Each row is a point. Examples show where two turns around zero, p and q, send a point. Write where each new point lands after one turn and then the other. Backwards means that the second turn is done in reverse. Each puzzle has new turns, and all numbers are rounded.

Turn p:
[-0.30 -0.03] -> [-0.05 -0.30]
[ 0.17 -0.24] -> [0.28 0.10]
[-0.19  0.19] -> [-0.24 -0.13]
[0.31 0.09] -> [0.00 0.32]
Turn q:
[-0.08 -0.16] -> [ 0.18 -0.02]
[-0.34  0.01] -> [ 0.11 -0.32]
[ 0.02 -0.07] -> [0.06 0.04]
[0.39 0.22] -> [-0.34  0.29]
Where do these land?
q, then p backwards: [0.13 0.11] -> [0.04 0.17]
p, then q: [ 0.18 -0.28] -> [-0.20  0.27]
q, then p: [-0.31  0.16] -> [ 0.32 -0.14]

Turn p:
[-0.20  0.27 -0.11] -> [-0.11  0.33  0.03]
[ 0.03 -0.33 -0.06] -> [ 0.03 -0.23 -0.24]
[-0.15  0.05  0.13] -> [-0.19  0.02  0.08]
[ 0.03  0.21 -0.19] -> [0.12 0.26 0.00]
[0.45 0.12 0.28] -> [ 0.30 -0.21  0.41]
[-0.16 -0.32 -0.06] -> [-0.14 -0.16 -0.29]
Turn q:
[-0.24 -0.02  0.10] -> [0.17 0.14 0.14]
[ 0.29 -0.17 -0.12] -> [-0.33 -0.13 -0.02]
[ 0.04 -0.02  0.43] -> [ 0.20 -0.27  0.28]
[-0.08  0.36 -0.09] -> [ 0.23  0.04 -0.30]
[-0.01 -0.14 -0.33] -> [-0.26  0.22 -0.10]
Where do these land?
p, then q: [ 0.09  0.21 -0.06] -> [ 0.10 -0.20 -0.08]
q, then p backwards: [-0.02  0.00  0.19] -> [0.17 0.02 0.09]
p, then q backwards: [-0.58 -0.06  0.29] -> [ 0.37 -0.42 -0.33]
p, then q: [ 0.25  0.03 -0.25] -> [-0.18 -0.23 -0.20]
p, then q backwards: [ 0.11 -0.03  0.11] -> [ 0.05 -0.01  0.15]
q, then p: [ 0.14 -0.15 -0.29] -> [-0.25  0.23 -0.12]

Turn p:
[-0.13  0.34 -0.14 -0.09 -0.13  0.01] -> [-0.10  0.08 -0.11 -0.22  0.03 -0.31]
[-0.16  0.22 -0.07  0.21  0.25  0.03] -> [ 0.16  0.37  0.04 -0.15  0.00 -0.04]
[ 0.28  0.11 -0.28 -0.01 -0.11  0.10] -> [ 0.04 -0.09  0.12  0.16 -0.06 -0.37]
[ 0.29 -0.25 -0.06  0.18 -0.17  0.04] -> [ 0.02 -0.18  0.24  0.33  0.13 -0.01]
[-0.10  0.07  0.75 -0.27 -0.03 -0.18] -> [-0.53  0.08 -0.42  0.00 -0.11  0.46]
[0.23 0.10 0.00 0.00 0.33 0.07] -> [ 0.13  0.19  0.02  0.17 -0.31 -0.02]
[-0.23 -0.49 -0.24  0.07 -0.06 -0.21] -> [ 0.21 -0.35  0.30 -0.23  0.19  0.24]
[-0.19 -0.09  0.06 -0.10 -0.09  0.15] -> [ 0.06 -0.10 -0.22 -0.06  0.14  0.06]
Turn q:
[-0.13  0.02 -0.26  0.34 -0.65  0.11] -> [-0.13 -0.42 -0.01 -0.01  0.15  0.65]
[ 0.20  0.21 -0.06  0.33  0.09  0.05] -> [-0.12  0.00  0.07  0.37  0.22  0.01]
[-0.17 -0.14 -0.21 -0.03  0.25  0.05] -> [ 0.22  0.09 -0.08 -0.16  0.25 -0.10]
[-0.10 -0.13  0.15 -0.26  0.13 -0.24] -> [-0.01  0.09  0.05 -0.29 -0.16 -0.26]
[-0.15  0.07  0.30 -0.30 -0.06  0.08] -> [ 0.18  0.06  0.13 -0.09 -0.40 -0.01]
[ 0.33  0.06 -0.15  0.06 -0.06  0.18] -> [-0.10  0.08 -0.25  0.28  0.05  0.13]
[-0.05 -0.17  0.37 -0.05 -0.18  0.04] -> [ 0.05 -0.28  0.01 -0.04 -0.34 -0.07]
[ 0.06  0.07 -0.15 -0.09  0.48 -0.25] -> [-0.06  0.37  0.05 -0.07  0.24 -0.35]
Where do these land?
q, then p: [-0.21  0.05  0.23 -0.23 -0.16  0.11] -> [-0.22 -0.21 -0.13  0.24  0.11 -0.10]
p, then q: [-0.13 -0.14  0.17  0.08 -0.28  0.23] -> [ 0.17  0.09 -0.08  0.05  0.34 -0.20]
q, then p: [-0.04 -0.33 -0.07  0.19  0.22 -0.27] -> [ 0.06 -0.11  0.13 -0.28 -0.31  0.25]
p, then q: [-0.32 -0.20 -0.23  0.15  0.27 -0.23] -> [ 0.08  0.20 -0.20  0.18 -0.47 -0.09]
q, then p: [-0.08 -0.18 -0.12  0.17  0.01 -0.40] -> [ 0.10 -0.09 -0.13 -0.29 -0.20  0.29]
q, then p: [ 0.20  0.29 -0.21  0.18  0.12 -0.12] -> [ 0.11  0.43 -0.04 -0.15  0.04  0.09]
p, then q: [ 0.32  0.20 -0.27 -0.25 -0.01  0.13] -> [-0.43 -0.22  0.04 -0.23  0.04  0.05]
q, then p: [ 0.36  0.31  0.17 -0.18 -0.03  0.19] -> [-0.14  0.23  0.10  0.01  0.41 -0.26]
p, then q backwards: [-0.09 -0.01  0.33 -0.09 -0.14  0.37] -> [ 0.33 -0.17 -0.29  0.09  0.00  0.23]

Turn p:
[-0.03 -0.09  0.37  0.54 -0.21 -0.10 -0.05  0.09] -> [ 0.02 -0.11 -0.24 -0.51  0.37  0.05  0.14  0.09]
[ 0.32  0.12 -0.26  0.07  0.02 -0.54  0.03  0.25] -> [ 0.35  0.01  0.06 -0.20 -0.27 -0.48  0.00  0.28]
[-0.39  0.12 -0.11 -0.32  0.06  0.20  0.09 -0.06] -> [-0.07 -0.17  0.20  0.28 -0.16  0.32 -0.17 -0.15]
[ 0.43  0.07 -0.09  0.11  0.04 -0.14  0.08  0.49] -> [ 0.26  0.30  0.01 -0.19 -0.17 -0.14  0.11  0.47]
[ 0.06 -0.29  0.10  0.37  0.27 -0.02  0.06  0.01] -> [-0.40  0.04 -0.07 -0.30  0.07 -0.12  0.11  0.17]
[-0.01 -0.17  0.06 -0.20 -0.11  0.03  0.12 -0.09] -> [-0.03  0.10  0.20  0.07  0.16  0.00 -0.10 -0.12]
[ 0.03  0.20 -0.17 -0.17  0.04  0.17  0.13 -0.27] -> [-0.01  0.10  0.05  0.18 -0.25  0.07  0.03 -0.33]
[-0.19  0.16  0.24 -0.31  0.07  0.05 -0.26 -0.32] -> [-0.02 -0.28  0.00  0.43  0.16  0.07  0.19 -0.26]
[-0.22 -0.12 -0.14 -0.09 -0.18  0.34 -0.21 -0.10] -> [-0.10  0.02 -0.21  0.24  0.11  0.23 -0.31 -0.14]
Turn q:
[ 0.04  0.07  0.33  0.14  0.03 -0.23 -0.16 -0.50] -> [-0.07  0.24  0.22  0.10  0.26 -0.31 -0.26 -0.34]
[ 0.29  0.06 -0.23 -0.04 -0.36 -0.12 -0.04 -0.06] -> [ 0.29 -0.38  0.14 -0.11  0.03 -0.02 -0.02 -0.18]
[-0.04  0.19  0.30 -0.06  0.06  0.21  0.23  0.22] -> [-0.22  0.06 -0.26 -0.27 -0.06 -0.13 -0.09  0.25]
[-0.03 -0.38  0.15  0.20  0.13 -0.32 -0.31 -0.05] -> [-0.28  0.11  0.37  0.27  0.18  0.00  0.24 -0.17]
[ 0.18  0.27 -0.24  0.20  0.02  0.12  0.19  0.16] -> [ 0.17 -0.06 -0.08 -0.35  0.08  0.30 -0.10  0.12]
[ 0.01 -0.22  0.08 -0.15  0.28 -0.21 -0.24 -0.14] -> [ 0.01  0.27  0.21  0.22  0.04 -0.18  0.26 -0.07]
[-0.14 -0.09  0.12 -0.01  0.17  0.43  0.00  0.13] -> [-0.18  0.14 -0.43  0.06  0.01  0.07  0.12  0.12]
[ 0.01  0.40 -0.33  0.01 -0.34 -0.07 -0.01  0.07] -> [ 0.35 -0.37  0.07 -0.07  0.04  0.10 -0.30  0.17]
[-0.32 -0.30 -0.18 -0.28  0.00  0.19  0.35  0.15] -> [-0.06 -0.01 -0.25  0.13 -0.59  0.16  0.12  0.10]
Where do these land?
q, then p: [-0.27  0.06 -0.12  0.34 -0.02  0.01  0.19 -0.02] -> [-0.06 -0.02 -0.33  0.21  0.08  0.28 -0.04  0.02]
p, then q: [-0.32  0.32  0.30 -0.04  0.25  0.23 -0.09 -0.41] -> [-0.18  0.19 -0.29  0.12 -0.29  0.32 -0.18 -0.45]
p, then q: [ 0.07  0.26  0.17 -0.19 -0.11 -0.13 -0.09  0.08] -> [-0.06  0.04  0.03 -0.34  0.04  0.06  0.13 -0.19]
p, then q backwards: [-0.25  0.09  0.22  0.24 -0.23 -0.28 -0.01  0.01] -> [ 0.39  0.19 -0.11  0.08 -0.28  0.06 -0.02  0.12]
p, then q backwards: [-0.35 -0.24 -0.27 -0.13 -0.32  0.00 -0.23  0.15] -> [-0.31  0.43 -0.07  0.21 -0.29  0.07 -0.03 -0.17]
p, then q: [ 0.31 -0.12  0.09 -0.07  0.12 -0.06  0.29 -0.36] -> [-0.03  0.21  0.18 -0.05 -0.13 -0.26 -0.43 -0.02]
p, then q backwards: [ 0.31  0.10  0.12 -0.20  0.23 -0.11 -0.08  0.07] -> [-0.04 -0.13  0.00 -0.32  0.19 -0.12 -0.24  0.09]
p, then q: [-0.30 -0.26  0.23 -0.21 -0.06  0.20  0.29 -0.04] -> [-0.25  0.35 -0.33  0.18  0.17 -0.17 -0.05  0.05]
p, then q backwards: [ 0.03  0.01 -0.25 -0.05 -0.22  0.29 -0.02  0.23] -> [-0.26  0.19 -0.21  0.08  0.18  0.13  0.16 -0.15]
q, then p: [ 0.38 -0.19 -0.12  0.19  0.27  0.16 -0.25 -0.05] -> [-0.25  0.18  0.23  0.01 -0.36  0.08  0.26 -0.21]
q, then p backwards: [ 0.38 -0.03 -0.36  0.10  0.08 -0.30  0.00  0.34] -> [-0.12  0.27  0.43  0.02  0.00 -0.14  0.37  0.26]

Turn p:
[ 0.03 -0.17  0.13 -0.32 -0.37  0.13 -0.18  0.27 -0.38] -> [ 0.52 -0.11 -0.09  0.03 -0.41 -0.20  0.19 -0.11  0.01]
[-0.38 -0.08  0.04  0.26  0.04 -0.27  0.11 -0.11 -0.13] -> [-0.20 -0.11 -0.24  0.21  0.10  0.08 -0.03 -0.04 -0.40]
[ 0.13  0.31 -0.09  0.26 -0.11 -0.10 -0.18 -0.19 -0.06] -> [-0.03 -0.16  0.02 -0.31  0.35 -0.11  0.11  0.01 -0.12]
[ 0.12  0.29 -0.32 -0.04 -0.27  0.06  0.18  0.11  0.18] -> [-0.03  0.24  0.00 -0.29  0.00 -0.12  0.18  0.41  0.05]
[-0.07  0.05 -0.05  0.16  0.13  0.07 -0.24 -0.28  0.20] -> [-0.06  0.04 -0.03 -0.01  0.42  0.13  0.00 -0.14  0.11]
[-0.11  0.13 -0.30 -0.34  0.05 -0.12  0.35  0.40 -0.27] -> [-0.05 -0.15 -0.17  0.13 -0.43 -0.18 -0.02  0.56  0.05]
[-0.10 -0.16  0.33 -0.13  0.25 -0.24 -0.11  0.10  0.04] -> [ 0.00 -0.18  0.25  0.40 -0.07  0.14 -0.05 -0.14 -0.05]
[-0.13 -0.31 -0.01 -0.14 -0.29  0.21 -0.04 -0.12  0.31] -> [ 0.14  0.49 -0.10  0.14  0.00  0.03  0.18 -0.20  0.10]
[ 0.30 -0.11 -0.14 -0.01  0.27 -0.08 -0.20 -0.11  0.00] -> [-0.22 -0.20  0.11 -0.04  0.07 -0.07  0.03 -0.19  0.32]
[ 0.21  0.25  0.35 -0.12  0.21 -0.01  0.38 -0.36 -0.32] -> [-0.02 -0.10  0.21 -0.05  0.02 -0.39 -0.65 -0.01 -0.18]
[ 0.07 -0.11 -0.23  0.14 -0.24  0.17  0.13  0.40  0.30] -> [-0.06  0.31 -0.04 -0.24 -0.28  0.28  0.30  0.17  0.07]
[-0.09 -0.07  0.29  0.25  0.34  0.18 -0.19 -0.12  0.13] -> [ 0.02 -0.06  0.08  0.05  0.23  0.39 -0.26 -0.29  0.04]
Turn q:
[-0.13 -0.15 -0.15 -0.22  0.06 -0.18 -0.05 -0.15 -0.34] -> [ 0.32 -0.24 -0.03  0.22 -0.02 -0.08 -0.18 -0.18 -0.09]
[ 0.13 -0.06  0.07 -0.58  0.17 -0.15  0.19 -0.04  0.02] -> [ 0.28 -0.29  0.04  0.37  0.11  0.17  0.26  0.21  0.00]
[-0.08 -0.10  0.02  0.21 -0.18 -0.07  0.22  0.14 -0.31] -> [ 0.16  0.20 -0.06 -0.05  0.20 -0.22 -0.02 -0.29  0.12]
[ 0.21 -0.04 -0.17  0.17  0.19  0.23  0.40 -0.28  0.33] -> [-0.38 -0.08  0.28 -0.06  0.41  0.35  0.05 -0.05 -0.12]
[ 0.30 -0.06 -0.13  0.19 -0.01  0.17 -0.25  0.09  0.30] -> [-0.44  0.13  0.12 -0.03 -0.20 -0.03  0.14  0.04 -0.22]
[ 0.12  0.09 -0.15  0.13  0.20  0.05 -0.15 -0.04 -0.58] -> [ 0.21  0.14 -0.11  0.10 -0.23  0.17 -0.14 -0.51 -0.15]
[-0.18 -0.14  0.55  0.27 -0.29 -0.14 -0.23  0.13  0.23] -> [-0.14  0.32  0.10 -0.07 -0.16 -0.38 -0.15  0.34  0.45]
[-0.14  0.11 -0.02  0.04  0.17 -0.11 -0.07  0.12  0.31] -> [-0.05 -0.15  0.15 -0.28 -0.15  0.02  0.10  0.16  0.07]
[-0.02  0.40  0.16  0.05 -0.60 -0.04  0.08 -0.03  0.00] -> [ 0.14  0.42 -0.32 -0.21  0.23 -0.11 -0.13  0.35 -0.09]
[-0.01  0.06  0.00 -0.51  0.14  0.24 -0.09  0.04  0.25] -> [-0.12 -0.36 -0.22  0.16 -0.11  0.21  0.22  0.30 -0.01]
[-0.18 -0.12 -0.17  0.25  0.17  0.00 -0.06  0.03 -0.22] -> [ 0.01 -0.08  0.06 -0.12 -0.11 -0.08 -0.14 -0.39  0.05]
Where do these land?
p, then q: [ 0.27  0.10  0.03 -0.14  0.23  0.17 -0.29 -0.36 -0.08] -> [-0.11 -0.19  0.44  0.16 -0.21  0.11 -0.05  0.28  0.02]
p, then q: [ 0.13 -0.29 -0.21  0.31 -0.22 -0.33 -0.14  0.05  0.20] -> [ 0.18 -0.22 -0.11 -0.09  0.52  0.15 -0.15 -0.07  0.21]
p, then q: [-0.16  0.34  0.36  0.47 -0.18 -0.20  0.22  0.09 -0.28] -> [ 0.30  0.04 -0.34  0.47 -0.19 -0.08 -0.02 -0.47  0.04]
p, then q: [-0.12 -0.34  0.27 -0.03 -0.01  0.21 -0.17  0.05 -0.29] -> [-0.23  0.17  0.08  0.22  0.12 -0.01 -0.27 -0.03 -0.38]
q, then p: [ 0.19  0.10 -0.20 -0.08 -0.19 -0.12 -0.10  0.31  0.32] -> [-0.03 -0.10 -0.05  0.11 -0.38 -0.19 -0.06  0.28 -0.25]
q, then p: [ 0.21  0.28 -0.28 -0.14  0.33 -0.36  0.19 -0.13  0.11] -> [ 0.24 -0.04  0.11 -0.17 -0.42 -0.11 -0.41 -0.26  0.06]
q, then p: [-0.01 -0.19 -0.09 -0.25 -0.10  0.18  0.16 -0.35  0.25] -> [-0.10 -0.23 -0.23  0.16 -0.12  0.41 -0.06 -0.16  0.05]
p, then q: [ 0.25  0.20  0.33 -0.04 -0.02 -0.05 -0.04  0.00 -0.14] -> [ 0.11  0.16  0.09  0.38 -0.13 -0.05 -0.02  0.11  0.13]
p, then q: [-0.25 -0.07  0.20  0.15  0.27  0.21  0.21  0.03  0.09] -> [-0.26  0.06 -0.29 -0.06 -0.29  0.07 -0.18 -0.10 -0.09]
q, then p backwards: [-0.33 -0.22 -0.24 -0.16 -0.12  0.01 -0.26  0.22  0.07] -> [ 0.14 -0.02 -0.19 -0.09 -0.04 -0.19  0.03 -0.04 -0.52]
p, then q backwards: [-0.19  0.09 -0.16 -0.09  0.02  0.28  0.23  0.10 -0.25] -> [-0.23  0.24  0.15 -0.16 -0.21  0.05 -0.26 -0.06 -0.07]
